Every row gives one point. Each copy is the shape, with its points in the same order, turned, moved and blurred by noise. Is it also mirrored, or only turned?

Shape:
[[ 3.7 -6.3 -1.6]
 [-0.2 -2.8 -3.8]
 [-2.6  7.3  3.9]
 [ 2.9 -3.9  3.1]
 [-5.3  3.5 -1.0]
 [ 4.2  5.5 -2.8]
 [-0.2  0.2  7.0]
 [ 1.3 -4.8 -6.1]]
Copy 1, 8 rows:
[[ 0.2 -2.9  6.9]
 [-3.3  0.1  4.3]
 [-0.2  1.2 -8.0]
 [ 2.5 -5.2  3.2]
 [-5.0  1.5 -3.9]
 [ 3.4  5.6  0.0]
 [ 2.4 -5.3 -3.9]
 [-3.4  0.8  7.7]]
Copy 1 is: mirrored
Copy 2:
[[-3.6  2.4 -6.8]
 [-3.3 -1.8 -3.2]
 [-1.9  2.3  8.9]
 [-1.8  5.7 -2.9]
 [-0.8 -3.0  4.9]
 [-9.8  1.0  3.2]
 [ 0.7  6.7  2.7]
 [-4.8 -2.6 -6.0]]
Copy 2 is: only turned
Copy 3 (8 x 3):
[[-2.5 -8.4  2.0]
 [-4.8 -4.2  0.3]
 [ 3.7  5.6 -0.4]
 [ 0.7 -5.5  4.0]
 [-5.4  4.0 -1.9]
 [ 1.8 -1.6 -7.4]
 [ 3.1  0.4  5.1]
 [-6.4 -8.0 -1.4]]
Copy 3 is: only turned

Shape, 10 rows:
[[ -3.5   1.2  -6.3   3.5]
 [  2.0  -6.0   5.4   3.7]
 [  1.8   3.3   5.1  -2.4]
 [  0.1   3.9  -1.9  -3.4]
 [ -0.9  -5.9  -3.9  -0.5]
 [ -1.3   4.5   9.6  -1.3]
 [ -1.5   1.7   3.2  -1.5]
 [  1.5   1.3  -0.7   4.2]
 [  0.2 -12.3  -1.9  -1.4]
 [ -4.2  -6.4  -4.4  -3.9]]
Copy 1, 10 rows:
[[ 5.8  0.5  0.5  6.4]
 [-5.6  1.3 -6.4  3.4]
 [-3.2 -3.7  1.7 -2.7]
 [ 2.3 -0.3  4.7 -1.1]
 [ 0.4  7.0 -0.5  4.2]
 [-7.2 -7.0  3.2 -0.8]
 [-2.7 -2.1  3.3  1.8]
 [ 1.9 -1.9 -2.5  2.4]
 [-4.2 11.3 -4.4  5.2]
 [-0.1  9.2  3.7  5.5]]
Copy 1 is: only turned
Copy 2 (10 x 4):
[[ 2.5 -0.6 -6.3  2.5]
 [ 6.3 -3.9  7.1  2.1]
 [-2.8 -0.6  5.8 -2.6]
 [-3.4  2.7 -0.8  0.4]
 [ 6.1  3.0  0.3  4.7]
 [-1.5 -1.4  6.3 -7.8]
 [ 0.6  0.7  2.4 -2.8]
 [ 1.1 -3.5 -0.3  1.9]
 [10.1  4.1  4.9  7.0]
 [ 6.6  7.1 -0.6  2.8]]
Copy 2 is: only turned

Shape (12 x 6):
[[  3.9  -0.9   2.7   4.4  -4.9   1.5]
 [ -0.1  -1.7   7.9   1.0  -3.8   9.9]
 [  0.2   0.6  -1.9   1.2  -1.5   7.3]
 [ -1.7  -3.9  -0.3  -3.1  -2.6  -9.9]
 [ -3.1  -6.6   0.3   4.1   0.7  -7.0]
 [  3.6  -0.2   4.3  -0.4   2.9   8.9]
 [  1.9  -4.5  -3.9  -5.5   0.2  -7.1]
 [ -1.1   2.3   1.6   5.8  -1.6  -0.5]
 [  2.1  -1.7  -0.3  -0.3   2.6 -11.8]
 [  1.4   1.2   1.2  -0.2  -2.2   2.1]
 [  0.6  -7.5  -2.0  -0.5  -0.2  -5.5]
 [  5.3  -0.3   3.0   7.0  -3.5   5.7]]
Copy 1, 12 rows:
[[ -3.2  -3.9  -1.8  -4.9   0.0  -4.5]
 [ -0.4  -1.2  -2.3 -12.2  -4.1   2.8]
 [ -3.5  -2.1  -0.7  -3.6   0.3   3.6]
 [ -6.8   6.1   4.7   3.1  -1.7  -9.0]
 [ -1.9   5.6   4.7  -1.0   4.7  -8.9]
 [  3.3  -5.3   2.3  -4.6  -4.2   3.2]
 [ -6.0   2.1   7.0   5.5  -2.4  -6.4]
 [  0.8   0.9  -5.4  -1.9   2.4  -3.3]
 [ -1.4   2.8   3.3   7.1  -0.1 -11.3]
 [ -1.9  -1.3  -1.0  -1.9  -2.8  -0.8]
 [ -4.6   2.8   7.2  -0.2   1.3  -6.9]
 [ -0.4  -6.5  -3.2  -6.7   1.7  -2.6]]
Copy 1 is: mirrored
Copy 2, 12 rows:
[[-3.0  0.1  0.8  8.5 -1.6  1.5]
 [ 4.2  5.6 -0.2 11.2 -7.3 -0.9]
 [-1.2  4.7 -5.5  4.4 -5.3  0.2]
 [ 0.6 -2.5  4.9 -4.2  1.5  7.4]
 [ 3.8 -4.6 -1.5  0.9  4.9  6.5]
 [ 2.7  7.8 -2.0  7.6 -2.5 -5.4]
 [-1.1  3.5  2.5 -5.4  4.7  5.2]
 [-0.6 -4.2 -2.3  4.2 -3.1 -0.2]
 [ 0.0 -4.3  3.8 -4.7  6.8  1.6]
 [-1.0  2.4  0.1  2.5 -3.9 -0.2]
 [ 0.9  1.3  1.0 -0.8  5.4  6.6]
 [-3.2  1.3 -2.2 11.7 -2.0 -1.3]]
Copy 2 is: mirrored
Copy 3 (12 x 6):
[[-0.8 -5.7  1.2 -2.8  1.9 -2.4]
 [ 0.8 -6.9 -9.5 -1.2  0.0 -2.4]
 [ 1.0  1.4 -4.0 -0.1  3.4 -2.7]
 [-2.8 -2.8  8.1  5.2 -1.9  7.4]
 [ 2.9 -5.3  7.7  7.8  0.1  2.1]
 [ 4.6 -0.8 -6.7 -2.8 -3.3 -3.0]
 [-3.1  2.7  7.3  4.6 -4.5  4.5]
 [ 3.7 -4.3  2.0 -0.9  4.9  1.4]
 [ 2.2 -1.4 11.7  1.8 -3.6  6.4]
 [ 0.4 -1.1 -0.9 -1.6  1.2  1.2]
 [-0.9 -1.8  7.0  6.5 -3.2  0.9]
 [ 1.7 -5.6 -0.8 -4.6  2.9 -6.0]]
Copy 3 is: mirrored
